Each wall is flat, endless, passes through zero and stands at right angles to its row. A trip goes straight from one point to another. List the walls that it crosses, first one first.

Walls:
(1): [ -7 -24 -24]
(2): [ -2  -3 -32]
(3): [-40  -8  19]
(4): [-26  39  -2]
(5): [ 25 -10  28]
Trips:
[-18  -1  11] to [ -7 -15 -17] -> 1, 2, 4
[ 11 -19   8] to [-11  43 -30] -> 2, 5, 4, 1
[-24 -11 -34] to [-28 -10   9] -> 2
[ 60 -11 -11] to [-3 21 19] -> 1, 2, 4, 3
[ 28  46 -10] to [-32   6 -16] -> 3, 1
[ 12 -49 -35] to [ -2 -29  42] -> 5, 3, 2, 1

Walls:
(1): [-39   2   2 -48  -5 -29   1   6  -2 -21 -11]
(2): [ 11  12   1  -2  27 -15  -5 -32   5  -1  21]
(3): [ -5 -17  -4   7  19   9  -8 -47 -40   4 -14]
(4): [  3  16   5 -14 -18  16 -34  16  -2 -26 -33]
(5): [ 14  -2  29 -12  28 -11  18 -12  10  10  11]
(6): [  0  -5  10 -12   5   7  14   8  -7  -5   6]
(7): [-15   7   3 -28 -19  28   5  18  17 -16  -6]
(8): [-17  -6  11   9  -2   5  41   8  16  14   3]
(9): [  6  14   9 -16  -8  -6   3 -34 -11 -24 -24]
Trips:
[  3  25 -18   3  10 -20  -5  17 -14   5   7] to [-23 -16  19 -45 -22   5 -18  13   5  31 -10] -> 4, 2, 7, 6, 8
[ -6  16   4 -19 -22 -29   7 -11 -42  -7  -3] to [16  5  7 13 14  9  4 13 -8  6 -8] -> 2, 5, 1, 9, 8
[ -6  -1   2  25  -7  25 -30  39  -4   7 -29] to [  5   2  -1   2 -15 -30  34  11   2  -8  12] -> 8, 6, 1, 4, 7, 5

Walls:
(1): [ -9  -2 -29  44 -26  15  30  17 -32 -15 -18   7   7  17  -5  22  34  18
  27  14  15  20   5  18]
(2): [  0 -25 -15 -33 -17   4   4  16  22  -3 -30 -23   6 -20   3  12  35 -12
  39  29  17   1 -23 -15]
(3): [ 28   1  -1  -2  36 -25  56  -9  17  -8 -15   2 -20  13   8 -45  11  14
   1 -22   0  21  18   1]
(4): [-18 -23  -9  20 -16   0  -8  -7  26 -59  -8  29  17  24  -5   5  -8  -2
 -27  -5 -21  -7 -12  25]
(5): [-19  10 -11 -30  10  32   6  15 -50 -27   9  -6  -6  -6  19 -10  -4  10
 -17  10 -13   5  27 -18]
(6): [ 31  -8  -4 -22 -14  -6  -3 -16  37 -36 -17 -17 -41  -3  -5  13 -31  14
  -7  25   1  -9 -24  11]
(7): [ 42  16  17 -11  -4   1   5 -19   7 -36 -59 -38  30  -5  17  23   0 -53
 -13  -1   6  -7  -3  -7]
(8): [ -1  17 -32   5   1 -42  -6  -1  -6  18  21 -13 -15  12 -48  23  34   6
  12 -13  -7   9 -20   2]
(9): [  7  18  -8  13 -15   2  31 -10 -17  55  49  32  10  12   0  19  32   2
  -8  10 -10 -45  16 -28]
Trips:
[-19 -13  24  -3  15 -30   9  16   3  41   9  -7  23  -5  -3 -53  -7  23
  22  30  -8  10 -24  14] to [ -8 -18 -24  17  11  18  13   7  38 -11  11  15  13   5 -15  11  10 -38
 -34  38  -6 -41   4   7] -> 9, 8, 4, 3, 6, 7
[  9   5   3  -5  22 -49  17  26 -38  31   5 -29   6  -9  40 -14  29  -3
 -10  11   7   9  -7  18] to [-37 -11 -27  34  11   3 -34  47  18 -20  22  24   0 -15   9  -3  -9   5
 -29 -20 -28  -5 -43 -37] -> 7, 1, 2, 3, 4, 9

Walls:
(1): [  4 -12   4  23   8   6  -7 -19   1   3  12 -18  -5  30  22  -7   9 -17
  -1  10 -12   4 -18   6  26 -19  32  -5  10 -10  -8 -28  -5  11 -15   3
   8  -3  -8  -3 -14 -32  12  -2  -8   4 -21   1]
(2): [ 22   1  27   4   6   9 -17  19  14  23  -8   0  32  -5 -41   7  12  13
   9   3   4 -11  -8 -17  -4  25   6   8  10  -9  12 -25  24  -7  -1  -3
   9   4 -17 -23 -13   7   8  -8   4  -2   0   4]
(3): [ 10  15  -1  16   3 -14  12 -20   5  11 -20 -12   7   4  -7  11   4   7
 -25  -4  15 -15   0  -9 -13   9  -1  16  10 -16   4 -10  10  16 -30  38
   2   0  -7 -13 -37  -7 -10  30   2 -13   2 -10]
(4): [-17  30 -37 -11  39   2  -6  -3  14  11 -13  14  14  -3  21  18  20   4
   2  11   8 -18  16  15   0   5   5 -10  13  19   2   0 -13  -5  16  24
  -2   8 -10   0  17 -19  20  -4  13  -9  35  10]
(5): [ 11  17  -8  -5 -18  -9   1  -2  -3  12 -13   4   3   5  19 -39 -34  11
 -25  22 -30 -12   3  -3  10   3   7  22   4  10 -34 -18  -4  13   4  -8
 -12  -1  11   6 -20 -13   9   9 -19   6  -4  -5]
(6): [ 30  -1 -17  -7  -3  -6   3 -12   1   1  11   1 -16  20 -16  -3  -5 -16
   1 -20 -20 -34  15   1  -4  10 -11  -3   7  20 -15 -24  11  10  -6  17
  12  13  -1   7  24   0 -28 -21  18 -11   4 -15]
(7): [-21 -12  -9  -5   9   4 -19  -5 -13 -17  -9  33   4 -31   2 -18  22  12
   1 -14  -6  23   3 -23  -9  15  18   7  14 -12 -11  19  -8 -12   0  27
  15  -5  14 -25 -12 -11  13   9   0  10   8 -45]
(8): [ -2  15  -7  12   8 -12  12 -10  16 -17  12   5   6   7  -1  -3  16   9
  -2  -2   2  15  -1  -3  -5  11  -8 -13   9  -7   9 -25   4  -6  24  -3
  -1  -8 -32  22  12  10  -1 -25 -16  10 -24  22]
(9): [-25   0  20   7  -9   1  19 -20   0  -4   8 -39  10  10   9  -6 -29 -14
   1  28 -22  34  -3 -10 -10  31 -14  -5 -18 -13  10   1   6 -30 -16  34
  18  -6  23 -21   7 -14 -15 -11  -8  17   3  38]
(10): [ 27  19   0  16 -16 -15   5  -1 -25   9 -11  23 -30 -22  26   0 -25  25
   3  11 -15  22   6  37 -25  -8  -8   9 -14  -9   5 -32  -5   5   2   4
 -10 -23  -7  -9  -2  -2 -12 -10 -27   1  27   7]
(11): [ 20  27   4  10  12 -13  -6  -4 -14   8  13  -1   0 -10  -6 -21  20  17
 -12   1  -5   2  20  22  -2 -26   7   4  25  -2  15 -11  -5  23   4  -6
  23 -11  19  15  -4  11 -17  -1 -34 -15  -4  15]
Trips:
[  1   0  10  -5   5  -5  -6  -9  -1 -18   1  21 -23 -29   6   6 -18 -17
  19  17   5  -6   7  20  -5 -15  -9   6  -6  -3 -19  -5 -28 -13   8   3
   9  14  14  -9   2  18  23 -29 -11  -2 -40  -7] to [ 26  -9  -8   0 -32  17   5   2  -6   7  -3 -10 -13 -19   5  -9  19 -16
  -9   5   4 -30   7 -11   5 -13  -9  16  40  -6 -20  10 -21  14 -34   3
  13 -24  15   8   5  -6  -5 -19 -11 -16 -13  -3] -> 6, 1, 8, 3, 10
[ 11  -5   8 -27 -12   6 -11 -50  -5   2   6   6   4   6   5   3  -9  -6
  -1  -4   7  24 -14 -10 -17  -6   0  12   6  43  -2  18  -4  -7  -5 -13
   8   2 -13   0  -1   2  12  -3  -8  17 -11   8] to [  7 -14  -5  28  18   8  -8  -6  11  19  16 -12   1   6  11  13  -6 -10
  -6   0   1  22  14  15 -26 -24   8  24  24   6 -13   9   2 -15  -3 -21
  -7   0 -14  25   1  -2 -15 -10  24  15 -32   1] -> 7, 5, 9, 11, 6
[ -6   9 -24  15   4   7 -14 -10 -15  -6   0  19  11  12 -18  -1   7 -13
 -43  -5  20   0  22  16   2 -16 -10  -5  -3  -1   2 -15 -19  -3   1   5
   0   7  16 -10  -5  12  12  -2  13  18 -18  28] to [ 17   9 -19   9   0  -9  15 -13  17   8   3 -38  -4  14  -3   1  -9  -7
  -9 -27  -9  -3   4  20 -16  22 -10  23  -3 -14  -2 -20 -17   6   5  15
  -9   2   7  29   5  13   0  -8  18 -15  21  -7] -> 6, 5, 10, 1, 9
[ -6  -8  15   6 -24   3 -13   1  -3  15  13 -20   0   7 -15 -33 -13 -32
 -17 -10   3  13   8 -12  -7 -27   5  -6   2   0  -2 -10   4   5   7   0
  15   6   9  12 -18  44 -21 -18  19  22  28 -15] to [-28   1  -5  33 -15  -6  -5   0 -17  -2  44  -9   9  12  -9 -28  -1   6
  20  23  10  15   6   1 -30  22  -8  -1 -20  -3   8 -24  -7  22 -10  -8
 -17   5   8  29  -8 -26 -15   2   2  11 -20 -22] -> 2, 1, 8, 10, 6
[  6 -14 -12 -20  20   9   6 -23   7  17  12  11   7  36  14  32  -8   4
  22  19 -16  18  -3  17  -4  -2  11   9  -8  -4 -16  24 -27   3   0 -13
  -6  -4  17  -8 -42  -2  41  -9  -4   5   4 -11] to [ -4  18 -13  -5  14   8   3  20 -14  -8   0   8   4  13  12 -23  32   1
 -28   4 -17  -3 -14  -2  17 -11 -12   1  30   2 -13  -8   3 -47  13  -7
  -1 -18  -5   9  37  13   9 -30  12  -2 -15  -2] -> 8, 11, 6
[ 14   4  12  18   4  12   5 -12  13   9   7 -21  12   4   0 -37  -3  -5
  28  -5  -7  -7  20 -14   9 -19   1  -4 -13   0  11 -23  60   0 -23   0
 -15 -14  -3 -18   7  -8  28  -7  -4  -1  -3  -3] to [-11  13  -9 -12  13   0  11  21   4 -10  14  -2 -12  -6 -11  13 -20   2
  -6 -22   6  -6  -2 -16 -32   4   8 -13 -23   7 -27 -10   3  -1 -30  -4
  18 -29  16   5   4 -10  15  -6  -3   8   2  20] -> 11, 10, 3, 1, 5, 8, 2
